Every row gives one point. The ring and each string are closed loops that go straight from each point to the next, and from the last back to the first. Before rounding, they use only three directions, however many columns there are. Count how often each string passes through the ring. Passing back the other way cancels.

Ring, 9 rows:
[[-22 -41  -5 -13]
 [ 11 -35 -12  -3]
 [ 25 -20 -11   7]
 [ 20   3  -4  20]
 [  0  20   6  26]
 [-26  19  17  12]
 [-37   3  19  -6]
 [-41 -16  15 -17]
 [-35 -36   2 -16]]
String:
[[-60 -21  17 -19]
 [-56 -34  14 -29]
 [-29 -33   7 -24]
 [-20 -23   3  -8]
 [-30 -24  -1   1]
 [-34 -49 -11  -6]
 [ -8 -59 -16 -17]
 [  8 -42 -10 -13]
 [ 21 -51 -22  -5]
 [  5 -26 -13   9]
 [  0 -15  -4   7]
 [ 12 -15  -3   2]
 [ 42  -9 -10  10]
 [ 35   6  -9  27]
 [  7  10  -3  29]
 [  0   1   3  11]
 [ 11   9   7   9]
 [ -9  41  12  39]
 [-28  44  17  39]
 [-23   9   9  14]
 [-17  -2   8   4]
 [-22   7  20  -7]
 [-47  11  28 -11]
 [-50  -1  21  -8]
 [-33  -8   7   2]]
Times through: 2

Ring:
[[ 22 -19  -5 -36  24 -13  -3  15]
 [ 19 -26 -11 -13  25 -17  -1   9]
 [  4 -16 -22  20   6 -13   6   1]
 [-10   3 -23  30 -14  -4  10  -2]
 [-17  21 -14  19 -27   8  10   0]
 [-14  26  -6  -4 -26  12   7   6]
 [ -3  21  -1 -31 -15   9   3  14]
 [ 15   0  -1 -49   8  -3  -2  19]]
String, 31 rows:
[[  0  21  11 -45  -8  12   0  15]
 [  1  13   7 -29  -3   8   1  10]
 [  1   4  -1 -10   0   1   3   6]
 [  2  12 -12 -30 -12   0   3  17]
 [ -3  29  -8 -45 -25  10   3  21]
 [-14  39   3 -32 -32  19   5  14]
 [-15  28   4  -7 -22  16   6   4]
 [-26  41  -1   4 -39  22  10   2]
 [-25  37 -16  11 -43  15  12   4]
 [-11  18 -21   3 -25   3   9   8]
 [ -1   3 -11  -2  -5  -2   5   6]
 [ -8   4  -6  20  -6   2   7  -3]
 [-15   6 -23  45 -18  -1  12  -7]
 [-12   0 -37  46 -19  -8  13  -4]
 [ -3  -2 -37  21 -14 -12  10   5]
 [  0  -3 -21   9  -5  -7   6   5]
 [ -1  -5 -12  14   1  -5   6   0]
 [ -4  -8 -11  31   3  -5   7  -6]
 [ -6  -8 -24  40  -4  -9  10  -6]
 [-12  -4 -30  52 -12  -8  12  -8]
 [ -7   0 -10  24  -4  -1   7  -4]
 [ -4   3 -13   9  -7  -2   6   3]
 [ -6   9 -20   7 -16  -1   8   6]
 [-22  29 -29  23 -42   7  14   3]
 [-24  33 -17  17 -40  13  12   2]
 [-11  23 -16  -6 -27   7   8   9]
 [ -5  15 -12 -12 -16   4   6  10]
 [ -3   7  -1  -4  -3   4   4   4]
 [ -9  25  10 -21 -15  15   3   7]
 [ -5  32   6 -48 -22  16   2  18]
 [  1  29   0 -60 -20  11   1  24]]
Times through: 1
